Rows are points. Two turns around zero, p and q, are shown by what they do to some points. Where does a point land after both, in the order given? Backwards means that the second turn is done in reverse. Each puzzle has new turns, and all numbers are rounded.

Turn p:
0.15  0.04  -0.35 => 0.03  0.38  0.04
-0.12  -0.09  -0.13 => 0.12  0.07  -0.14
0.06  0.70  0.36 => -0.76  -0.19  0.08
-0.39  -0.10  -0.02 => 0.12  -0.12  -0.37
0.18  -0.47  0.08 => 0.43  -0.11  0.25
0.11  -0.09  0.06 => 0.07  -0.04  0.13
Turn q:
-0.22  0.24  -0.15 => 0.23  0.14  -0.24
0.31  0.12  -0.10 => 0.12  -0.32  0.03
-0.42  0.28  0.24 => 0.28  0.48  0.03
-0.16  -0.38  0.11 => -0.38  0.19  0.05
0.49  -0.25  -0.10 => -0.24  -0.49  0.13
Where do these land?
q, then p: -0.08  0.17  0.32 => -0.27  -0.14  0.22
q, then p: -0.24  -0.35  0.17 => -0.28  -0.11  -0.35
p, then q: -0.09  0.39  -0.33 => 0.34  0.18  -0.35
q, then p: 0.22  0.25  0.11 => 0.10  -0.12  0.31
p, then q backwards: -0.15  0.10  -0.04 => -0.08  -0.07  -0.15
q, then p backwards: 0.35  -0.56  -0.24 => -0.13  0.48  0.50

Turn p:
0.00  -0.16  -0.23  -0.11  0.14  -0.27 => 0.03  -0.27  -0.12  -0.23  -0.20  -0.06
0.10  0.00  -0.31  -0.52  -0.14  -0.27 => 0.16  -0.55  -0.34  0.11  -0.10  0.08
-0.28  -0.22  0.01  0.24  -0.05  0.26 => -0.26  0.10  0.18  -0.19  0.32  -0.07
0.02  -0.12  0.03  -0.35  0.07  0.29 => 0.02  0.05  -0.39  -0.01  0.26  0.04
-0.06  -0.08  -0.13  -0.67  0.24  -0.22 => 0.17  -0.33  -0.56  -0.20  -0.11  0.28
-0.15  0.52  0.06  0.29  -0.15  0.21 => -0.32  0.25  0.29  0.40  -0.04  0.19
0.08  0.17  0.27  0.38  0.17  0.22 => -0.08  0.53  0.19  0.06  -0.05  -0.06
0.13  -0.06  -0.39  0.33  -0.13  0.26 => -0.35  -0.04  0.09  0.14  0.06  -0.46
0.17  -0.05  0.70  0.40  -0.14  -0.49 => 0.64  0.27  0.65  -0.09  -0.15  0.06
Turn q:
-0.37  -0.06  -0.23  -0.02  -0.23  -0.20 => 0.23  0.03  0.05  0.24  0.39  0.15
0.27  -0.18  -0.39  0.27  -0.45  0.17 => -0.33  0.50  0.00  0.07  0.11  0.44
-0.02  -0.34  0.37  -0.48  -0.02  0.27 => 0.17  0.22  0.45  -0.30  -0.07  -0.43
0.13  0.21  -0.07  -0.19  0.56  0.11 => 0.13  -0.39  -0.05  -0.37  -0.34  0.08
-0.11  0.18  0.11  0.34  -0.15  0.21 => 0.05  0.24  -0.29  0.25  -0.17  -0.03
0.23  -0.40  -0.24  0.25  0.09  -0.62 => -0.53  -0.37  0.31  0.29  0.25  0.27
-0.02  0.08  0.30  0.15  0.20  -0.02 => -0.03  -0.16  -0.09  0.13  -0.23  -0.24
-0.11  0.52  0.16  -0.33  0.00  0.08 => 0.32  -0.06  -0.39  -0.31  0.07  -0.26
Where do these land?
p, then q: -0.08  0.04  0.21  -0.38  -0.20  -0.28 => -0.22  0.25  0.20  -0.19  -0.34  0.12
q, then p: -0.25  -0.31  -0.23  0.32  0.16  0.36 => 0.03  0.31  0.28  0.44  0.27  -0.16
q, then p: 0.22  0.16  -0.07  -0.41  -0.20  0.25 => 0.06  -0.13  -0.45  0.18  -0.13  0.28
p, then q backwards: 0.33  -0.21  -0.05  0.25  0.39  -0.24 => 0.08  0.09  0.40  -0.21  0.16  0.43
q, then p: -0.34  0.28  -0.18  -0.07  -0.49  -0.27 => -0.27  0.25  -0.28  -0.14  -0.49  -0.26
p, then q backwards: -0.03  -0.08  -0.02  0.28  0.45  -0.49 => 0.27  -0.07  0.09  -0.21  0.38  0.50
q, then p: -0.03  -0.17  0.35  0.23  -0.26  0.16 => -0.05  -0.02  0.39  0.16  -0.28  0.18
p, then q backwards: 0.18  0.29  0.00  -0.22  0.17  0.50 => 0.00  0.26  0.04  0.43  -0.43  0.03

Turn p:
0.12  -0.07  0.23  0.01  -0.10  0.18  0.08  0.09 => 0.16  0.04  -0.02  0.19  0.03  -0.25  0.04  0.02
-0.05  0.38  -0.17  -0.12  0.30  0.05  0.06  0.15 => -0.13  -0.29  -0.24  -0.36  0.05  -0.09  -0.10  -0.04
-0.61  -0.03  -0.12  -0.02  -0.46  -0.05  0.23  0.28 => 0.31  0.03  0.62  -0.33  0.13  -0.05  -0.09  -0.33
0.26  -0.31  -0.53  0.30  0.11  0.50  0.47  -0.02 => -0.36  0.03  0.30  -0.11  -0.59  -0.54  0.00  0.39
0.32  0.22  0.02  0.12  0.06  0.19  0.31  0.59 => -0.19  -0.14  -0.14  -0.03  0.04  -0.70  0.02  -0.28
-0.14  -0.55  0.24  -0.08  0.22  -0.37  -0.15  -0.14 => 0.15  -0.01  0.02  0.45  -0.30  0.49  -0.18  -0.16
-0.01  -0.01  0.08  0.42  -0.01  -0.20  0.08  -0.55 => -0.19  0.45  0.04  0.12  0.07  0.24  -0.35  0.30
-0.07  0.28  0.07  0.20  -0.16  -0.05  -0.37  0.15 => 0.05  0.30  -0.20  -0.20  0.23  0.05  0.18  -0.24
0.32  0.10  0.07  -0.08  -0.09  -0.37  -0.31  -0.35 => -0.25  0.09  -0.18  0.27  0.30  0.42  0.18  0.13
-0.14  -0.03  0.10  -0.75  0.12  0.12  -0.39  -0.21 => 0.44  -0.50  -0.19  0.01  0.04  0.44  0.30  0.22
Turn q:
0.22  -0.02  -0.33  0.33  -0.24  0.23  -0.15  0.12 => -0.11  -0.12  0.02  0.02  0.11  0.51  -0.06  -0.34
-0.32  0.08  -0.09  0.20  -0.10  -0.30  0.33  -0.68 => 0.27  -0.24  0.26  -0.33  0.13  -0.31  0.64  -0.08
-0.34  -0.11  0.29  0.07  0.45  0.17  -0.43  0.02 => -0.55  0.03  -0.22  0.12  0.28  -0.20  0.03  0.38
0.27  0.07  -0.11  -0.04  -0.15  -0.26  -0.15  0.22 => 0.16  -0.22  -0.06  0.01  -0.21  0.25  -0.25  0.06
-0.66  0.21  0.25  -0.43  -0.03  -0.27  0.51  0.23 => 0.52  0.40  -0.12  0.37  -0.22  -0.39  0.42  0.39
0.27  -0.37  0.14  0.22  0.09  0.07  -0.02  0.20 => -0.26  -0.15  0.17  0.28  0.02  -0.04  -0.32  -0.17
0.21  0.26  0.28  0.28  -0.18  0.15  0.39  0.10 => 0.32  0.19  0.44  0.15  0.30  0.11  -0.15  -0.07
0.17  0.10  -0.38  0.05  0.22  0.09  -0.08  -0.03 => -0.25  0.04  0.10  -0.24  -0.18  0.29  0.03  -0.03
0.18  -0.21  -0.06  -0.68  -0.05  0.12  -0.41  -0.18 => -0.11  0.08  -0.60  -0.39  -0.22  -0.20  -0.34  -0.13
Where do these land?
q, then p: 0.16  0.35  0.03  0.00  0.26  0.26  -0.34  -0.40 => 0.30  -0.60  -0.18  -0.22  -0.04  0.13  0.03  -0.10
p, then q: 0.31  -0.24  -0.29  -0.27  0.03  -0.18  0.08  -0.17 => -0.05  0.05  0.00  0.49  0.22  -0.13  0.18  -0.18
p, then q: 0.28  -0.24  0.07  0.46  0.28  -0.34  -0.52  -0.36 => 0.06  0.34  -0.03  -0.05  0.37  0.66  0.49  -0.12
q, then p: 0.03  0.01  0.23  -0.03  0.10  -0.34  0.03  -0.29 => -0.05  -0.18  0.05  0.35  0.00  0.12  0.04  -0.30
q, then p: -0.30  0.39  0.22  0.52  0.05  0.32  -0.04  0.09 => 0.06  -0.12  -0.44  -0.17  -0.27  -0.38  -0.46  -0.08
q, then p: -0.25  -0.32  0.34  0.04  0.08  0.26  0.03  -0.22 => -0.23  -0.03  -0.06  -0.09  -0.01  0.35  -0.44  -0.14
p, then q: 0.24  -0.06  0.22  -0.15  0.32  -0.12  0.36  0.24 => -0.23  -0.57  -0.08  0.06  0.04  -0.04  0.18  -0.13
p, then q: 0.04  -0.22  -0.23  -0.25  -0.33  -0.02  0.27  0.10 => 0.09  -0.08  0.15  0.28  0.19  -0.44  -0.13  0.05
q, then p: -0.07  0.25  0.12  -0.25  -0.52  0.42  0.18  0.41 => -0.47  0.19  -0.46  -0.30  0.11  -0.22  0.17  0.37
p, then q: -0.01  0.17  -0.25  -0.29  0.24  -0.35  -0.21  0.40 => -0.18  0.09  -0.14  -0.20  -0.05  -0.40  0.32  -0.44
q, then p backwards: -0.44  -0.09  -0.45  0.22  -0.51  0.10  0.17  0.21 => 0.16  -0.29  0.21  -0.28  -0.13  -0.25  -0.65  0.25
